Every row gives one point. To make a cloud, some directions were put in groups of two or more. Within a group, all points are equally far from the middle, so they leave a hole (a ring in 2 directions, a hollow ball in 3). The other directions are filled evenly. Then the cloud was stretched, turned, moved and blurred a little. How many holes are there, and how many directions does each take, smallest first?

Cloud (14 x 2)
[[ 0.07 -2.40]
 [ 0.05 -2.42]
 [ 0.70  0.87]
 [-2.04 -0.14]
 [ 1.14 -1.64]
 [ 0.10 -2.43]
 [ 1.15 -0.06]
 [ 1.29 -1.02]
 [ 1.25 -0.99]
 [-1.58  1.55]
 [-0.70  1.83]
 [ 0.76  0.78]
 [ 0.96  0.49]
 [-0.70 -2.23]]
Holes: 1 (2)

Cloud (29 x 4)
[[-2.16 -0.36 -0.08 -1.21]
 [-0.76  0.52 -0.14  2.70]
 [ 1.33 -0.13 -1.10  1.58]
 [ 1.47  0.31  0.48  0.58]
 [-0.71 -0.21  1.77 -0.95]
 [-2.16 -0.57 -0.46  2.00]
 [-0.40  1.82 -1.48  1.15]
 [-2.41  1.41 -0.96  0.15]
 [-1.02 -0.62  0.79 -1.37]
 [ 0.37  2.66 -0.60 -0.16]
 [-0.55 -0.18  1.39  2.13]
 [-0.19 -0.37  1.34 -1.11]
 [-2.18 -0.84  0.55  1.82]
 [-2.74  1.69  0.50 -1.37]
 [-1.28  0.96 -1.54  1.56]
 [-1.32  0.97 -1.58  1.44]
 [-2.77 -0.40  0.82  0.15]
 [-0.12 -1.78 -1.37  1.35]
 [-0.76 -1.05 -0.59 -0.90]
 [-1.08 -0.47  1.88  1.29]
 [-1.73 -0.72 -1.57  1.09]
 [-2.70  0.31 -0.25 -0.94]
 [-1.16  2.26 -1.40 -0.47]
 [-2.10  0.18 -0.37  2.12]
 [ 0.91 -0.75  0.14 -0.38]
 [-2.50 -0.79 -0.48  0.45]
 [-1.88  2.30  1.41 -1.88]
 [-1.05  1.94  0.24  1.71]
 [-0.73  1.75  2.20 -0.15]]
Holes: 1 (4)

Cloud (47 x 6)
[[-0.07 -0.21 -0.97  1.45 -2.13 -0.49]
 [ 0.65 -1.71  0.46 -0.85  0.62  2.48]
 [-1.17 -0.26  1.67 -0.67 -1.00  1.07]
 [-0.20  2.37  0.61  1.53 -1.16 -0.97]
 [ 0.44 -1.67 -0.47  1.97 -1.59  0.75]
 [ 0.28  0.41  1.18  1.16 -1.25  1.26]
 [ 0.28 -1.77  3.55 -0.17  1.96 -0.52]
 [ 0.61 -2.79  0.73 -0.53  1.50 -1.83]
 [ 0.09  0.56  0.50  1.28  0.31  2.09]
 [ 0.18  1.52 -2.43  1.34 -1.72 -0.39]
 [ 0.79  2.86 -1.35  1.67 -0.10  0.87]
 [ 1.97 -0.96 -1.40 -0.54 -1.18 -1.16]
 [ 1.99 -0.21 -0.10  0.43 -1.17 -1.33]
 [ 0.50 -0.85  1.33  2.08  1.11  0.68]
 [-0.41  2.22 -1.18 -1.23 -0.57  1.93]
 [ 2.73  0.41 -0.14 -0.37  0.93 -0.92]
 [ 0.04  0.28 -1.15 -0.83 -0.95  0.25]
 [-0.45  0.65 -2.59  1.04  2.73  0.97]
 [ 0.08  1.72 -1.64 -0.46 -0.45  1.03]
 [ 0.86 -2.10 -0.99  1.63 -2.21  0.53]
 [-0.30 -0.47 -0.96  1.65 -2.71 -0.70]
 [-2.72 -1.95 -2.62 -0.73  0.04  0.09]
 [-0.18 -0.31  1.57  1.62 -0.38 -1.96]
 [-1.47 -0.81 -2.44  0.34  1.33  0.73]
 [-1.41 -1.90  0.22 -0.03 -1.64 -1.65]
 [-0.59  2.59  1.34 -0.36 -0.03  1.27]
 [-0.17 -0.68  1.09 -0.36 -0.14  0.47]
 [-0.05 -0.47 -0.22 -0.27  0.54 -2.81]
 [ 0.28  2.39  1.31 -0.76  2.50  2.16]
 [-1.34 -0.81 -2.49 -0.95 -0.49  0.30]
 [-1.25  0.76 -0.71  0.36  2.23  2.34]
 [ 2.27  0.18  1.39 -0.41  0.06 -1.72]
 [ 1.13  0.45 -1.10 -0.73  1.03 -2.56]
 [-0.94 -0.49 -0.13 -1.94 -0.24 -0.29]
 [ 0.09 -0.52  1.43 -3.45 -0.08  1.15]
 [ 2.44  0.20  0.07  0.04 -1.85 -0.11]
 [ 0.72  0.89  0.20 -1.38 -0.79 -0.44]
 [ 0.98  0.76  2.21  0.52 -1.89 -1.08]
 [-0.75  0.20 -0.02  0.72 -0.83  0.84]
 [-0.19  0.08  1.39 -3.07  0.97  2.00]
 [ 2.09 -2.08 -2.29 -0.29 -0.35 -1.42]
 [ 0.12  0.03  3.10  0.47  0.77  0.80]
 [-2.44 -1.79 -0.40  0.73  0.46 -0.14]
 [ 0.18  1.89  0.42 -1.18 -1.45 -0.46]
 [ 0.45  1.26 -1.15  3.60 -0.52 -1.00]
 [-0.76 -2.09 -0.01  1.63 -0.86  0.18]
 [ 1.73  0.33  1.23  0.47  2.07 -2.17]]
Holes: 0

Cloud (85 x 8)
[[-0.27  2.87  1.07 -0.46 -1.39 -0.50  0.95 -1.89]
 [-0.07 -1.00 -0.61 -2.37 -1.29 -1.24 -0.57 -0.70]
 [ 0.23  0.03 -2.18 -0.57  0.79 -0.38  0.83  1.08]
 [-3.40  1.41 -0.55 -1.95  0.24  1.79  0.25 -0.83]
 [ 0.44  0.10  3.17  2.19  1.12 -1.40 -1.62 -0.28]
 [ 1.05  0.38  1.40 -1.55 -2.30 -0.08  0.82 -0.58]
 [ 2.74  0.65  2.30 -0.02  1.82 -0.40 -0.63  1.08]
 [-0.93  1.05 -0.83 -1.80 -0.81  1.14  1.91  1.25]
 [-1.89  0.71  0.52 -0.86 -0.14 -1.98 -0.38 -1.78]
 [ 0.16 -1.49  1.16  2.76 -0.19 -0.78  0.65 -0.92]
 [-0.81 -2.06 -1.49  1.39  1.57  0.02  0.69  0.64]
 [ 0.83 -0.27 -1.10  0.26  1.68  0.70  0.53  1.98]
 [ 2.89  0.88  1.92 -0.39  1.32 -0.47 -0.39  1.35]
 [-0.63  0.19  1.52  3.38  0.95  0.38 -0.75  0.06]
 [-0.48 -1.25 -0.48  2.00 -0.06 -0.47  1.75 -1.03]
 [-1.31 -0.54  0.97 -0.39 -1.41 -2.04  0.22  1.59]
 [-0.48 -0.49 -0.04  0.15 -1.33  0.79 -2.25 -1.26]
 [ 0.34 -0.70  1.49 -1.20 -0.63 -2.73 -2.03 -1.40]
 [-1.08  0.56 -1.43  1.16 -2.00 -0.48  0.70 -0.88]
 [ 2.68  1.78  0.83  1.58  0.46 -0.27 -0.85 -0.35]
 [-0.02  0.17  0.90  1.92  1.95  1.17 -2.45  0.12]
 [-0.76 -1.11 -0.10  1.74  0.97  1.36 -2.32  0.93]
 [-0.80  0.50  1.24 -2.93 -0.51 -0.25 -0.45  0.91]
 [-2.10 -1.35 -0.63  1.80  0.81  0.03  1.15 -1.37]
 [-2.85  0.99  0.76  0.26  1.81  0.68  0.86 -0.70]
 [ 1.25  0.75 -0.11 -0.12 -1.13  1.18 -0.49  1.55]
 [ 1.42 -1.44  1.91 -0.14  1.67 -1.65 -0.45 -0.36]
 [ 0.83  1.16  1.90  0.64 -0.79 -2.35 -1.16  1.80]
 [-0.55  1.99  1.24  0.99  1.98  3.06  0.76  1.32]
 [ 1.35  0.27  1.84 -0.97 -1.07 -0.62 -2.25  0.80]
 [-0.58  0.68  1.10  1.22  1.31  3.00 -1.17 -0.73]
 [-2.10 -1.23  1.76  0.29 -0.53 -0.04  0.16  1.62]
 [-1.68  0.71 -2.90 -0.54  0.24  0.32 -0.75 -0.30]
 [ 1.50 -1.35 -0.09  0.54  0.01  0.62  0.43  1.13]
 [ 0.03 -0.10  2.04 -0.84  0.74 -2.72 -2.18 -0.52]
 [-2.24 -0.02 -0.07  2.18  2.06  0.58 -0.05  1.89]
 [-0.49  0.93 -0.15 -3.40 -0.70 -0.12  0.40 -1.07]
 [-1.70  2.20 -1.26 -1.58 -1.33  1.94  1.40 -1.89]
 [ 1.21  1.91  2.11  0.15 -0.50 -2.60 -1.02  0.87]
 [ 0.82  1.53  1.89  0.60 -0.74 -2.15 -0.79  1.97]
 [ 0.52 -2.60  1.05  1.43  0.14 -0.05 -1.18 -1.12]
 [ 2.08 -0.22  1.81  3.07  1.28 -0.34 -1.10  1.09]
 [-0.09 -0.16 -1.33  0.64  2.29 -0.23  1.06  1.06]
 [-1.12  0.35  0.91  2.00 -0.62 -0.58 -1.33  1.59]
 [ 0.28 -1.12  0.16 -0.45 -0.62 -1.51 -1.85  1.83]
 [-1.29 -2.28  0.06  0.73  1.07 -1.31 -1.28  1.92]
 [ 1.04  1.22  2.73  1.12  0.20  2.02  0.20 -1.23]
 [-0.25 -1.55  0.31 -0.24  1.48 -0.25 -0.24 -2.20]
 [-1.77 -2.01 -0.70  1.32 -0.62 -0.76 -1.37 -1.54]
 [ 0.42  1.60  2.73 -1.69 -2.12 -0.38 -0.45 -1.38]
 [ 0.73 -0.30  1.11  1.76 -0.54 -1.16  1.46 -1.53]
 [ 1.60  1.86  1.31  0.95 -0.62  2.24  0.44  0.59]
 [-2.33  0.68  0.83  1.06 -0.06  2.71 -0.67  0.04]
 [-1.02 -1.37  1.21  3.21  0.01 -0.20 -0.67  0.52]
 [ 1.20 -1.43 -0.76  0.91  0.73 -0.38  0.54  1.78]
 [-1.52 -0.17  1.17  1.13  0.87  2.66 -0.12  1.61]
 [-0.21  1.03  1.65 -1.89 -2.56 -0.34  0.44 -1.90]
 [ 0.22 -1.73 -0.10  2.26  0.22 -0.54  0.41 -1.46]
 [-0.40 -0.33 -2.30  0.48  0.16 -0.76  1.72  0.69]
 [-2.36 -1.32 -1.53  1.77 -0.33 -0.16 -1.00  0.74]
 [-1.08  1.99  1.95 -1.58  0.43  0.90 -1.08  1.52]
 [-0.63 -1.11  0.93 -0.27  2.56 -1.34 -0.98  0.53]
 [-0.86  0.76  0.21  0.72  0.36 -0.61 -2.25 -1.66]
 [-0.18  1.66  0.46 -0.57  0.55 -0.65  2.51  1.55]
 [ 0.22 -0.32  0.26 -1.18 -1.18 -3.13 -0.32 -0.94]
 [ 0.51  1.86 -1.21  0.76 -0.35 -0.42 -0.17 -1.60]
 [-1.45  1.50  1.76  0.79 -0.49  0.61 -0.78  1.83]
 [-1.03  1.15  1.56  1.60  2.25 -0.43 -1.29  0.42]
 [-2.58 -1.34 -1.19 -1.47 -0.96  1.36 -0.46 -0.57]
 [-0.64 -0.72  0.51  3.17  0.92  0.31 -1.25 -0.68]
 [ 0.40  0.45  1.97  1.14 -1.56 -2.15 -1.42  0.41]
 [ 0.01 -0.24 -0.02  3.43  0.31  0.60  1.24  1.49]
 [ 1.22  0.35  0.91 -0.20  2.72 -0.79 -0.02  0.16]
 [-1.21  2.74 -0.27 -1.52 -1.11  0.91  1.86 -2.05]
 [-1.38  0.12 -0.66 -0.07  1.70  2.86  0.42 -1.75]
 [-1.51 -1.99  2.25  0.72 -0.25 -1.10  0.70  0.55]
 [-0.72  1.68 -0.43  0.89  0.68  3.58  1.49 -0.85]
 [-1.55 -1.69  0.96  2.34  0.57 -0.22  0.35  2.06]
 [ 0.92 -0.85 -0.40 -0.36 -1.41 -2.52  0.42 -0.48]
 [ 0.47  4.12  1.85 -0.54 -0.17  0.34  0.70  0.53]
 [-0.14 -1.51  1.84 -0.08  1.91 -2.23 -1.02  0.24]
 [ 1.55  2.15  1.51  1.04  0.31  2.57  0.19 -0.59]
 [ 0.40 -0.20  0.23 -0.52 -0.10 -0.91 -2.08  2.20]
 [-0.70  0.10  0.58 -1.07 -2.71 -0.34  1.36  0.07]
 [-0.99 -0.06  0.82  3.23  1.30  0.36 -1.23  1.01]]
Holes: 3 (2, 2, 4)
